Each row of a before or after table is a point. One or more steps were done to the points. Then noise was added and the rows were shuffled. The steps act on how far a point lies along the listed directions, d1 being the first. What was done? A step turns or swaps two directions, mirrors them in a line or flattens them onto one, adds a multiple of one to another, or multiplies one. Angles are multiples of 10 degrees, from the lower direction toward the higher: turns from -170 to 170, lines from 10 to 170 but not 90. Use the fewest steps. Two steps may share a direction if one is a turn and the other turns, adds or multiplies; they go together, in the order done. Otherwise the lowest direction goes first.
In the rows, 128 means zero.

Directions:
(1): [124  98  67]
(2): [176 170 104]
(3): [ 80 173 109]
Before:
[[141 127 133]
 [ 41 147 116]
 [121 167 145]
 [143 174 188]
 [ 53 162 227]
 [118 138 126]
 [ 72 138 180]
 [132 140 144]
 [128 115  79]]
After, 9 rows:
[[ 62 137  91]
 [ 91 110 112]
 [127 117 128]
 [  7 112 180]
 [ 99  62 183]
 [143 138 122]
 [ 63 117 172]
 [167 110 134]
 [108 122 119]]
Steps: turn d1 and d3 by -120 degrees; turn d1 and d2 by -70 degrees

Directions:
(1): [ 92 114  82  77]
(2): [ 58 142 150 153]
(3): [130 148  68 175]
Before (14 x 4):
[[157 128 104 101]
 [143 112 131  95]
 [133 134 139 144]
 [166 118 143 115]
 [147 126 125  85]
 [132 142 156 160]
 [156 101 125  95]
 [112 123 135 104]
 [115 127 145  88]
 [145 130 175 131]
 [153 112 132 103]
 [124 119 137 101]
 [125 128 151 125]
 [115 146 149 161]]
After, 14 rows:
[[109 134 115 128]
 [234 130 121 112]
 [224 113  82 112]
 [218 114 103 115]
 [ 71 149 101 141]
 [248  99 110 112]
 [152 132 142 146]
 [210 118 122 125]
 [119 139 157 151]
 [241 114 110  78]
 [140 148 154 158]
 [113 140 127 157]
 [ 33 152 125 149]
 [135 144  90 156]]
Steps: turn d1 and d3 by -130 degrees; multiply d2 by 3

Directions:
(1): [193 142 119 153  64 116]
(2): [ 92  89 139 185 114  74]
(3): [ 92 109 129  68  65 120]
(4): [139  84  44 122 140 125]
(5): [146  61 162 140 121 184]
Before (12 x 6):
[[ 98 114 120 110 122 141]
 [141 131 144 147 160 142]
 [133 108 129 149 131 118]
 [145 139 110 129 130 114]
 [124 109 143 162  89  78]
 [128  88 138 115 134 163]
 [156 101  95 134 138 139]
 [109 142 115 126 124 119]
 [133 126 115 133 133 138]
 [112 120 123 140 156 117]
 [113 125 139 137 115 119]
 [113 140 139 151 133  96]]
After (12 x 6):
[[144 124  94 143 117 108]
 [132  75   7  98 147 115]
 [156 168 162 143 125 124]
 [106  90 115 112  94 116]
 [117 116  95 129 131 123]
 [136 117  93 123 156 121]
 [108 164 145 121 117  95]
 [147 127 105 107 114 124]
 [128  91 107 145 114 139]
 [141 144 160 132 109 140]
 [184 162 153 107 118 158]
 [142 130 117 149 137 138]]
Steps: turn d1 and d2 by -120 degrees; swap d3 and d5; multiply d4 by 3
